Each row of a before or after table is a point. One or more steps were done to the points. Then noise was added and the rows were shuffled. The steps act on how far a point lies along the listed directions, d1 being the first. Name the steps. A step turns or swaps two directions, mirrors them in a line or flattens them onto one, adds a multiple of one to another, or multiplies one. Angles are multiples of 10 degrees, from the lower direction toward the higher: turns from -170 to 170, lines from 10 to 170 but not 90. Use the fewest steps. Two steps may share a direction if one is a turn and the other turns, adds or multiplies; they go together, in the order done. Otherwise the lowest direction goes first.

Directions:
(1): [ 19 -46 -18]
(2): [-30   4 -43]
(3): [ 39  26 -25]
Before (13 x 3)
[[-62  -1 -17]
 [ -1 -14  22]
 [-13  -7  -4]
 [ -5  17 -22]
 [ -9 -27  17]
 [  9  21  -1]
 [-32   9 -10]
 [  3 -47  28]
 [-17  22  11]
 [ -6 -23 -31]
 [ -8  31  10]
 [-31  -6 -20]
 [  9   8  -9]]
After (13 x 3)
[[ 14 -17  19]
 [ 26  17 -21]
 [-13   0  -8]
 [ 37 -38   7]
 [ 42 -62 -50]
 [-33  33   9]
 [  4  57   2]
 [ 32  72  -6]
 [-25  77  30]
 [ 17   0  -6]
 [ 55 -92   5]
 [-42  84  32]
 [-15  30 -17]]
Steps: multiply d1 by 3; mirror d2 and d3 in the line at 30 degrees

Directions:
(1): [  8 -59   4  40  21   1]
(2): [-21  13 -38  45 -36  14]
(3): [ -3 -11 -40 -11   3 -61]
(4): [-23  -7 -41 -23  39  35]
(5): [-59 -26  22 -18 -23  -5]
Before (12 x 6)
[[ -1   1 -59  10  24  14]
 [-28 -74 -12  19  -9 -30]
 [-14 -34  21  29  -8 -28]
 [ -9 -52  12  30   8   6]
 [  1 -30  38   6  24 -23]
 [-51 -11 -32  -4  -2 -10]
 [ 32 -17  40  23 -22  -1]
 [-37 -49  -9 -13  29 -28]
 [-41  14 -53   9 -17  26]
 [-30 -25   5 -37   9 -17]
 [ 20 -49 -17  75  22  41]
 [-47  36 -17  15 -24  75]]
After (12 x 6)
[[  2  13  36 -71  54  31]
 [-34 -16 -26 -29  25 -16]
 [-23 -39  18  21  -3 -23]
 [-28 -77 -17  10   6 -25]
 [-24 -19   5  48 -11   5]
 [ 49 -61  22  27  57   9]
 [ -7 -53  11  24  16   6]
 [-44 -13 -30   1 -12  11]
 [  1  -3 -12 -60  44 -10]
 [-46 -36 -41  20  12  -4]
 [ 27  -2 -38 -12  44  -8]
 [ 17 -22  42  23 -29   1]]
Steps: mirror d2 and d3 in the line at 80 degrees; turn d4 and d5 by -20 degrees

Directions:
(1): [-29  -1  45   5  62  23  16  24   2  -7  44]
(2): [-14  17 -17  42 -23  22 -28  34 -37  50  28]
(3): [-53 -44  -1  23 -12 -36  -6 -41 -31 -18  21]
(4): [  6 -40  -8 -51  30 -14 -61  21 -16  18  -5]
(5): [ 29 -11  21   7 -15 -37 -10 -15  53  37  51]
(6): [ 50   8  53  24  -8 -23 -21  11 -43 -35  -2]
Before (10 x 11)
[[-36 -18 -49 -25   5  21 -10 -16 -47 -19 -44]
 [-18  34 -20  -9   5  30 -24   8 -23  15 -24]
 [-48  44   8  36 -13  20  64 -45  58 -27  27]
 [ 19  15 -36 -12 -26  11  -3   2 -36 -21 -56]
 [-41  -1  -6  28 -19 -22  38 -15  38  10  27]
 [ 12  22  28  -2  42   1  79 -45  55 -56  28]
 [ -3  35  41   0  34  20  34   8 -30 -71 -23]
 [-16 -27 -11   0 -10 -35  28 -48  58  11  18]
 [ -1 -12 -17 -38  17  29 -35   7 -27 -15 -35]
 [  6  17  54  22  12   8  46 -26 -17 -70  23]]
After (10 x 11)
[[-38 -18 -49 -21   4  21 -13 -14 -46 -15 -45]
 [  3  25  49  29   9  13  46 -21 -21 -61  24]
 [ 21  12 -34 -11 -25  13  -1   0 -36 -17 -55]
 [-43  -5  -6  27 -19 -18  41 -17  38  11  26]
 [  0 -11 -21 -39  17  34 -37   7 -24 -13 -35]
 [-15  32 -21 -16   7  32 -20   7 -21  12 -28]
 [-18 -26 -14   8 -19 -32  28 -50  51  19  20]
 [ 14  24  25   8  35   6  70 -36  45 -44  38]
 [ -4  36  42   8  33  24  34  13 -32 -70 -24]
 [-46  44   7  34 -17  21  61 -44  58 -26  29]]
Steps: multiply d2 by 0.7

Directions:
(1): [ 17   4   1  22 -37 -33  -7  11  24 -68   6 -61 -20  12]
(2): [  0  -8 -48  49   5 -20 -10 -40 -45  14  40  -3 -41 -24]
(3): [ 40 -41 -17 -10  46  34   8  10  43  17  44 -41   1  -9]
Before (10 x 14)
[[-12  -5 -27  48 -14 -17  -5 -22 -30  -6  26   1 -51 -31]
 [-39  27  23  -5 -23 -10  -5   3 -30   3 -35  31   7  13]
 [-26  16  21   5 -33   1  -6  17  -6  -9 -35  25   7  18]
 [ -3 -43 -20   7  15  -4   8 -20  -5  20  14  -4 -21 -11]
 [  1   6 -22  43 -21 -30  -9 -43 -31 -17  12 -19 -37 -15]
 [-25  10  13 -20  -3  14   5 -15 -42  34 -32  66   3 -15]
 [ 31 -18   4  -7   8   0   6  31  53 -37  13 -42  14   9]
 [ 42 -27 -14   1  25  34   4   7  60  20  37 -51  -6  -7]
 [ -1  -5 -22  18 -12  -1   9  -3 -13  11  -3   1  -8  -1]
 [-12  20  13  -7 -20  -5  15  -9 -23  29 -11  48  13  -4]]
After (10 x 14)
[[ 44 -25 -15   1  14  24   5  14  67  -3  36 -73 -14  -7]
 [-12 -14 -82 105  -8 -34 -15 -69 -83  10  70   1 -96 -61]
 [ -3  -8 -41  36 -12  -8   4 -17 -29  18  13   6 -27 -10]
 [  3  -2 -76  85 -12 -50 -20 -85 -84   3  49 -19 -77 -43]
 [ 34 -13  29 -28  -3   4  13  52  82 -57  -5 -51  34  25]
 [-31  22  40 -15 -24  16   1  36  11  -7 -55  35  27  22]
 [-14  22  11 -13 -18   1  17 -12 -24  34 -14  57  17  -5]
 [-24   7  19 -23   3  18   5 -16 -47  40 -39  71   5 -14]
 [ -4 -45 -50  33  16 -21   0 -44 -30  25  31  -4 -41 -27]
 [-43  28  32 -18 -17   0  -5  13 -24  13 -47  44  21  14]]
Steps: add 0.3 times d3 to d1; multiply d2 by 2.5
